Each row of a before or after table is a point. One or more steps were done to the points. Then noise was added and the rows were shuffled. The steps act on how far a point lies along the listed directions, d1 being the first. Write out the steps. A step turns or swaps two directions, mirrors them in a line or flattens them onto one, adds a multiple of one to another, or multiplies one. Angles are multiples of 10 degrees, from the lower direction toward the higher: turns from -170 to 170, lines from 10 to 170 but not 90. Use the fewest steps. Two steps may share a direction if one is a turn and the other turns, adds or multiplies; they go together, in the order done. Otherwise the lowest direction goes first.

Directions:
(1): [-18  43]
(2): [43 18]
Before (12 x 2):
[[ 32 -78]
 [-17  98]
 [ 36 -30]
 [-28 -80]
 [-30 -28]
 [-35   7]
 [ 24 -23]
 [ 34  34]
 [-24  60]
 [-17  25]
 [ 17  -1]
 [  7  11]]
After (12 x 2):
[[ 14   6]
 [ 20   9]
 [ 42  16]
 [ 10   4]
 [ -2   0]
 [  2  -2]
 [ -6  -1]
 [-38 -17]
 [ 13   3]
 [ 20   5]
 [-55 -22]
 [-26 -10]]
Steps: multiply d1 by 0

Directions:
(1): [ 50  24 -10]
(2): [-26  48 -15]
Before (8 x 3):
[[-54 -14  13]
 [-11 -74  30]
 [-50 -41  -7]
 [ 41  35  14]
 [ 26   8   4]
 [-11  -3   4]
 [-55  12 -20]
 [-32 -53  23]]
After (8 x 3):
[[-53 -24  -8]
 [-30 -42  20]
 [ 43 -65  26]
 [ 15  23  -3]
 [ 14 -59  24]
 [-16 -63  -3]
 [ -4  -8   5]
 [ 11  53  10]]
Steps: turn d1 and d2 by 40 degrees

Directions:
(1): [  6 -12 -11 -58 -44  30]
(2): [-17   9  69   1   1  36]
(3): [ -8  54  11 -43  12 -37]
(4): [  1 -48  33 -11 -17 -52]
(5): [-22  28  -2  32 -63 -14]
(6): [ 75  18  17  10 -13  -1]
Before:
[[ 15  30   9  18  -1   4]
 [ 19  22  21  11  46   3]
 [ 21  17  26   9 -37  29]
 [ -4  -4  -6  42  20  13]
 [-48  -2 -51 -47 -46   7]
 [ 46 -15  43 -18 -26 -20]
 [ 18  13  46  44 -11 -13]
 [ 28 -26  12  39 -41  35]
 [-27  -3   2 -39 -58  52]
 [ 25  15  22  16  19 -24]
 [-46  -9   1 -22 -12  11]]
After:
[[   1   17  108   15   17    0]
 [ -28   22   54  -71  -19   70]
 [  18   29   93  -26   -4   38]
 [   6   11   48   55    0   29]
 [  18   27   30    9    4    5]
 [ -23    8 -110  -60  -29  -13]
 [   8    8    3   21   44   10]
 [  20  -31   68  -12  -33  -17]
 [  34   -5   58  -45   40   18]
 [  12    0   30   32   -5  -20]
 [ -47    7   18  -23   -6   32]]
Steps: multiply d2 by 3; swap d3 and d5; turn d4 and d6 by -20 degrees

Directions:
(1): [-13 -10   3  21 -56 -17 -44  51]
(2): [-18  43   3  43 -20 -38  52  -5]
Before (10 x 8):
[[ -3 -13   3 -16   4  11 -17  -2]
 [-10  36  -6  38 -29 -36  20  17]
 [ 11 -35  -1 -25  26  26 -27 -12]
 [  3 -14  -6   8 -10  -1 -17   9]
 [ 19 -24   1 -26  23  21 -19  -4]
 [ -4  14  -4  20 -22 -12  20   5]
 [  1  -9  -4  -5  -6   3 -12  18]
 [ -1 -15  -4  -3 -27   3 -38  41]
 [  0   6   1  -1   0   5   8  -8]
 [ -1 -10   9   2  -3 -12  -3  -8]]
After, 10 rows:
[[-40  96   1 107 -77 -98  81  28]
 [ 41 -69  -4 -77  56  66 -68  -9]
 [  4 -24  -4 -14 -11  11 -37  29]
 [  1 -46  -4 -16 -49  15 -94  75]
 [-21  47  -1  58 -46 -45  56   9]
 [  8 -38   0 -41  16  33 -49   1]
 [ 38 -90  -5 -85  63  79 -87 -15]
 [ -3  -9   8   3  -6 -13  -3  -7]
 [  1  12   0   1   3   2  18 -13]
 [  5 -27  -7   3 -19   3 -39  21]]
Steps: multiply d1 by 2; multiply d2 by 3

Directions:
(1): [ -6 -35  18  14  32  62  36  17 -38]
(2): [ 51  56  45  34   3  -1   4 -12 -26]
Before (11 x 9):
[[ 43  59  44  21   3 -16  -8   1   4]
 [ 10 -15  43  25  24  37  31   4 -39]
 [-10 -38  -3  -3   3  33  20   8   2]
 [ -9 -10 -12   3  -8  12  -1  12 -20]
 [ 47  35  36  37 -16  -5  -4  -6 -25]
 [  7  -4  -6  -2  -7 -12 -12  -2  26]
 [ 31  39  23  13  -4   4   7 -27 -13]
 [-13 -33  -6  -6  11  20  14   9  -7]
 [ 14  -6  28  38  37  44  26  11 -39]
 [  9  23  12  -8 -17 -31 -23  -4  13]
 [-14   4 -18 -23 -19 -32 -16 -10  19]]
After (11 x 9):
[[109  99  92  79 -10  -1   5 -20 -59]
 [ 54  83  27  37 -12 -55 -28 -22   7]
 [ 46  68  40  22 -23 -57 -21 -29   5]
 [ -3 -30  -3   1   9  19   6   8  10]
 [ 77  85  66  45   2  10  14 -36 -41]
 [103 110 110  71  23  15  16  -6 -48]
 [-16  -8 -27  -8 -20  -8 -13   8  -2]
 [ 16   5  40  14  14  28  12  10 -30]
 [-33 -31 -39 -32 -13 -25 -15   2  32]
 [-39 -52 -18 -22  11  30  18  12  -8]
 [-29 -33 -38 -32 -26 -20 -13  -2  47]]
Steps: multiply d1 by -1; multiply d2 by 2.5

Directions:
(1): [ 25  15  24  -8  25 -88 -16 -15  19 -31 -14]
(2): [  7   5  73  24 -11  14 -57 -16   4  40  23]
(3): [ 38 -18 -26 -20 -29  15 -49  10  31   9 -67]
Before:
[[ -16    1  -76  -25  -25   47   32   16  -13  -13  -29]
 [ -29   10   56   15   38   -9   44   -2  -44  -11   89]
 [ -44    7    6   30    5   28   31   -4  -14   23   52]
 [  -4    7   -3    0  -25   54  -26    2  -19    4    0]
 [   1   -6    4   -7   12    9    2    3  -11   -7   15]
 [  14   18  -14   -9  -20    5  -17   18   12    1  -12]
 [   6   13    1   -7  -18   14    7   15   14   -5   10]
 [  44  -17  -73  -25  -42   14   -8   12   39    1  -97]
 [  27   -5   71   27    9  -31  -85  -13   35   48   -8]
 [  22   -1  -16    4  -46   52  -24   -4  -26   39   -8]
 [ -14   -4  -39  -15  -11   39   41   18    1   -1  -21]
 [ -23   27   27  -14   10  -27   21    3  -23  -30   27]
 [ -33    7    5   22   12    0   56   11  -36    1   55]
 [  52    2  101    9   -6  -18 -119  -24   57   42  -20]]
After:
[[ 14  29 -23 -24   6 -67   7  -9   7 -48 -31]
 [ -2  -6  38  -1  18   6  13   5 -24  -5  40]
 [-17 -27  23  39 -11  80 -42   8   7  82  13]
 [  0  -5   8  -8  11   0  -8  -4  -8 -10   7]
 [ 22   0 -38  -8 -11 -24  15  -2  28 -15 -56]
 [ -9 -14  52  21 -28 123 -56  -2  12  76  21]
 [ 10  22 -11  -6 -15  -7  -5  14   4   0  -3]
 [ 14  17  31   5  -5 -16 -40 -14  -3  -9   2]
 [  7  17   9 -10 -11  -6   1   4  17  -9   4]
 [-18   9   5 -22  -7  12  15  15 -17 -17  12]
 [ -7  14  26  21  20 -39 -14 -17  10   3  17]
 [ 10  15   1 -17  18 -50  20  -5  15 -32 -26]
 [  4   8  16  12  12 -37  15   6  -8 -10  19]
 [ 38  15  29  -1 -17 -39 -36 -22 -12  10   0]]
Steps: mirror d1 and d2 in the line at 100 degrees; multiply d3 by 0.4
